Rows are points. To make a cloud, some directions were put in groups of two or more. Within a group, all points are equally far from the middle, so they leave a hole (a ring in 2 directions, a hollow ball in 3). The other directions are filled evenly. Then the cloud was stretched, turned, moved and blurred a little. How many holes are there, and how many directions does each take, smallest first?

Cloud (14 x 2):
[[  2  18]
 [ 16  41]
 [-26 -37]
 [ -3  23]
 [ 29  39]
 [ -7  20]
 [ 31  41]
 [  2  33]
 [ 21  17]
 [ -4  27]
 [-28 -38]
 [ 33  41]
 [ 44 -14]
 [  1  32]]
Holes: 0

Cloud (13 x 2):
[[ -7 -38]
 [  5  28]
 [-40 -17]
 [-22 -34]
 [ -9 -38]
 [ -7  31]
 [-39 -18]
 [-44  -8]
 [-44  -7]
 [-33 -27]
 [-30 -29]
 [ 29   7]
 [ 31  -4]]
Holes: 1 (2)

Cloud (20 x 3):
[[ 11  28  10]
 [ 34  -9   1]
 [-26   3  56]
 [ -5  11 -15]
 [ 32  28 -20]
 [  2 -27 -52]
 [-22 -35   5]
 [-23  11   7]
 [-37 -17   9]
 [ 53  -2   5]
 [-28  29 -37]
 [ 38  28  51]
 [ 16  -2  15]
 [-23 -31 -34]
 [-29 -38  19]
 [-27 -18  15]
 [-46 -36  42]
 [-37  19 -11]
 [ 45 -11  12]
 [-40  10 -14]]
Holes: 0

Cloud (21 x 3):
[[ 33  42  26]
 [ 10   1 -12]
 [-10   9 -23]
 [ 11  22  22]
 [-14  31  -2]
 [  2 -14  53]
 [-44   6  34]
 [-29   7  16]
 [ 14 -35 -24]
 [ -2  24 -46]
 [-12  47   5]
 [-31   4 -45]
 [ -8  -7  48]
 [-11 -34 -18]
 [ 36 -34 -13]
 [-42  12 -15]
 [ 32  44  32]
 [-16 -14  35]
 [-37  26  -5]
 [ 57  12 -53]
 [-16   2  17]]
Holes: 0

Cloud (28 x 4):
[[-17  -8  -4 -23]
 [ 18  11  63  62]
 [ 19 -10  16   8]
 [  5  15  54 -30]
 [ 13  33 -52 -36]
 [ 45 -39  17   9]
 [ 35  22  33 -31]
 [ 68  26   8  15]
 [  5 -12  -3  16]
 [ 26 -14  16  -7]
 [ 19  29  11  -8]
 [-29   7  14  -3]
 [ 47  66   1 -15]
 [  4  37  10 -30]
 [  2  -2 -13  22]
 [  2 -46   3  21]
 [ -7  14  23   0]
 [-22  38   6 -38]
 [ -5  32   9 -47]
 [  4  36 -31 -21]
 [ 36   7  -7 -32]
 [ -1 -15  45  25]
 [  2  41   1  26]
 [ 23  41 -21 -40]
 [ 22  28   1  -7]
 [ 32  38 -42  -4]
 [  7  -5  24  16]
 [-15   4  45  63]]
Holes: 0

Cloud (31 x 4):
[[-23  33 -27  28]
 [ -1  23 -49 -13]
 [-39  14 -43  28]
 [-45  -9 -48  19]
 [ 42  -2 -37   5]
 [ 32  -7  -9 -32]
 [-13  26 -10  49]
 [-19  34   8   3]
 [ -3  37  15  21]
 [  1 -39  16  39]
 [-45   6 -41  31]
 [  6 -41  -6 -13]
 [ 30  -7 -14  42]
 [  0  11 -59  -6]
 [-47   6 -30  41]
 [ 15 -41  11   0]
 [-19  -2 -12 -32]
 [-31  21  13  -3]
 [-18 -22  10  59]
 [ -8  -7 -62   3]
 [-46 -17 -13 -11]
 [ 29 -23  25  -4]
 [-37 -32 -34  -4]
 [-42 -11   3  57]
 [ 39 -13  16 -13]
 [  1 -46 -12  -6]
 [ 42  -9  16 -11]
 [-42   1   2 -10]
 [-39  -4  -5  58]
 [-43   2   3  -9]
 [ -6  38  10  20]]
Holes: 2 (2, 2)

Cloud (49 x 6):
[[ 61  16  -5  23  15  -6]
 [  1 -46  -2  25  17 -20]
 [-26  27  13  14 -23  15]
 [-18  -9   4  36  28  10]
 [ 54  28  14  33  -1 -30]
 [-35  -8   8 -60  49 -10]
 [ -6  10 -32 -48  -5  -1]
 [  0  12 -42  -4  44 -39]
 [-36  35   5  15  32 -13]
 [ 22  11   0 -42 -15 -52]
 [ 29  48 -19  28  -8   5]
 [-48  -9 -32  15   3 -26]
 [ 18  11 -25  -8  32 -60]
 [-33  31   4 -10 -22   4]
 [-43   9 -39  20 -33  15]
 [  1  20 -24  44  15  26]
 [  2  33 -15   8 -47   2]
 [ -9 -24 -17 -14  17  32]
 [-46  16  -2  11  11 -18]
 [ 51  -2 -13 -43  43 -36]
 [-23   1   7  51   3 -22]
 [ 14  20   6  50  24 -41]
 [ 10  33   0  -2 -45 -16]
 [-13 -27   4  59 -22 -25]
 [-14  11  33  14 -33   6]
 [-15 -14  29  35 -49 -23]
 [  4 -12 -21 -11  52  21]
 [ 44 -23  -1  24   7 -29]
 [  8  38  -9 -42  -9 -13]
 [  8   4 -23  44 -19 -49]
 [ 33  26  -6 -66  23 -25]
 [ 10  -5 -38  69 -25 -24]
 [-23 -37  26  12  -1  -1]
 [  0  15   5 -53 -27 -27]
 [ 25  22  31   1 -20  12]
 [ -6 -32 -12 -23  62 -22]
 [ 21  20   4 -77  24 -11]
 [-12 -23  41 -22  14   3]
 [  5   6 -55  13 -43 -19]
 [-30  13  -1  16 -56  15]
 [ -6  30  33  -7 -24 -35]
 [ 20   1 -31 -23 -25 -43]
 [ -3  36 -34 -15  -6   0]
 [ 15 -13  49   1  11 -24]
 [-16   3  -4 -69  29   8]
 [-13  19  14  43  37 -13]
 [-23  28 -28  12  48 -25]
 [-21  -1  30  18 -52  -3]
 [ 34   6 -20 -12  56  16]]
Holes: 2 (2, 3)

Cloud (46 x 6):
[[-47 -32  20  -9 -23  33]
 [  8  -8 -34 -11 -22  -4]
 [-11  -4  32 -65  16 -21]
 [-15 -20  56 -27  10  45]
 [  8   9  18  -1  36  34]
 [ 15  -8 -33 -22 -10 -39]
 [-16 -13 -29 -39   9 -35]
 [-29 -23  48  18  43  18]
 [-11  -1  50 -48  24 -19]
 [ -8   1  31  58   1  18]
 [ 31   2 -33  21  14 -43]
 [  0 -16 -17  17 -40 -26]
 [-35  20  34  18   1 -35]
 [ 25 -11 -34 -13  -9 -34]
 [ 21  23   1  12  25  11]
 [ 41   7   0  16  31 -34]
 [-41  18  -5 -26   4  38]
 [-45  -4 -18 -27 -10  33]
 [ 19 -45  27 -26 -12 -36]
 [  2  28 -10  50   4 -42]
 [-19  16   7 -13  55 -14]
 [ -1 -23 -21  34 -31  -4]
 [ 26 -13  -1 -42 -10  -7]
 [ 25  20  20 -22  12 -13]
 [-65  19   1 -50  22  14]
 [-16  17  21  44   4 -43]
 [ -6  30  -2   0  16  25]
 [ 27  29   2   8  20 -14]
 [-47  38   2  -7  23 -24]
 [-21   7 -14  42  12 -46]
 [-47 -18  63 -29  21  35]
 [-30 -46  44 -34  -3  40]
 [-61 -16  58 -33   7  12]
 [-11  26  19  25 -22 -10]
 [ -3 -23 -10  26 -28 -48]
 [ 54 -35   8  22  11 -20]
 [ -6  24  25  36 -17 -19]
 [ -6 -19  32   0  53 -14]
 [  3 -46  22   5 -10 -43]
 [-15 -40  33 -49   8  42]
 [ -9 -21  21   3 -43   2]
 [-60 -11 -22 -37   2  23]
 [-23 -18 -29 -17  37 -14]
 [ 45 -49  14   4  -7 -14]
 [-39 -10  57   7  35   0]
 [ 10 -27 -30 -11   8  21]]
Holes: 3 (2, 2, 2)

Cloud (78 x 8):
[[-28  -8   9   1 -12 -22 -18 -49]
 [-30 -27  21   1  11  33 -46  17]
 [-35 -32  12  38 -34  17 -21  -9]
 [ -9 -34  41 -24   9 -18  34 -15]
 [ 34  37  46   0   7   1 -54 -18]
 [-11 -10  35 -17  58   3  -9 -27]
 [ 56  12   1  -1  15   6 -21  11]
 [-10  -2 -23  20 -29  12  38   0]
 [-20  17   9 -13  12 -26 -50  11]
 [ -1 -14  30  19 -52  36   8   7]
 [-11 -10  19 -38  46 -12 -61  14]
 [-16 -47  53  -2  30  28 -13  19]
 [-34 -10  29 -31  -4 -18 -52 -20]
 [ 10 -32 -10   7  -9  10   8  23]
 [ -4 -54   2  10 -14  37 -38 -26]
 [-38 -12  17  65  -7  51  28 -56]
 [-58 -54  11 -12   9 -22   1 -18]
 [ -6  12 -19  -1  19  -3 -51  34]
 [-21  31  50  -8 -25  -8  -9  -9]
 [-15  42  -6 -16 -27  14 -56   1]
 [ -2  41  17 -17  28   0   6  17]
 [-25   1 -11 -20 -27  17 -27  60]
 [-68 -41  22  24   4  44 -13 -13]
 [ -3 -35  75 -28  12   2 -33 -29]
 [  5 -21  37   0 -13  17  22  15]
 [ -8 -10 -19   8 -28  -1 -30 -32]
 [-10 -53  21 -26  33  21 -19 -31]
 [-26 -18   1  12  29  54  25  33]
 [-40  -8  10 -25  36  38  34 -24]
 [-53 -35  -8  39 -27  33 -10 -40]
 [ -6 -25  44  -7  58  24   1  31]
 [ -4 -16  37 -24  43  15 -54 -19]
 [ 17   4  -3  -7  35   9   2 -30]
 [-78  16  15  28  -3  25   9  -5]
 [-24 -16 -14   7  -1  53  15  21]
 [-31  18  -6  57 -25   5   0 -51]
 [ 11 -39   2  11  23  46  21 -26]
 [-46   2  28  24 -46  -7  -6  20]
 [-47  -7 -32  73 -24  25 -15 -33]
 [ 15 -24  13  27   2  46 -14   0]
 [-47   0  21  20  32  14 -17 -42]
 [  4 -18  10  58   8  29 -13 -24]
 [-25 -38 -19  35  18  32   2 -27]
 [ 30   6  22  -3  46  34  -8 -33]
 [ 35 -16  10 -27  -3 -22 -16   5]
 [-77   4  -2  32 -45 -15  -8   2]
 [ -3   7  25  50 -23 -37   4   9]
 [-29  13   4 -30  42  39   0   6]
 [-65  16  19  -8  36  -2 -36 -12]
 [-33 -12  12  16 -26 -17   0 -40]
 [  0  21  -5  13  30  29   0  21]
 [-39  -2  37  -2  -1  27 -33   9]
 [-16 -29  11  18  38  50  23   8]
 [-47 -13  -2   0  27  12  18   7]
 [  0 -46  39 -26  23   5 -10 -10]
 [-12  15  23 -13  41  49  29  -2]
 [ 22 -28  38   2 -19  14   7  38]
 [ -6  -7  13   5 -60  45   4  -5]
 [-37   8  14   2 -54 -59 -25 -21]
 [-63   0  24 -17  -6 -36 -18  11]
 [  1   0   3  17  -9  21 -17 -28]
 [ 47   3  15   8  32  19 -19   5]
 [-62  15  17  -1 -15  -2 -30  23]
 [-48 -39  -5  37  28  17 -15 -58]
 [-19 -47  51   7 -17  32  -8   4]
 [-14  20  19  22  24  45 -22 -35]
 [-19 -37  24  -9 -11   8 -63 -41]
 [ 18  27  22  13 -32   4   1   1]
 [-67 -16  24  15  23  26 -17 -10]
 [-53  33  57  23  11   7  31  -5]
 [-28  11 -26   4 -34 -23   7 -20]
 [-24  51   7   7  -3  -8 -65  -4]
 [-46 -43  30  12   9  19  -2  -8]
 [ -3  23  42  -4  28  29 -33 -12]
 [-25  20   6  17 -13  12 -31 -29]
 [-48 -12 -11  11 -56  14 -23  12]
 [ -9  42   1  24  13 -18   1  43]
 [-72  -6 -10  53  -8  29  19   2]]
Holes: 0
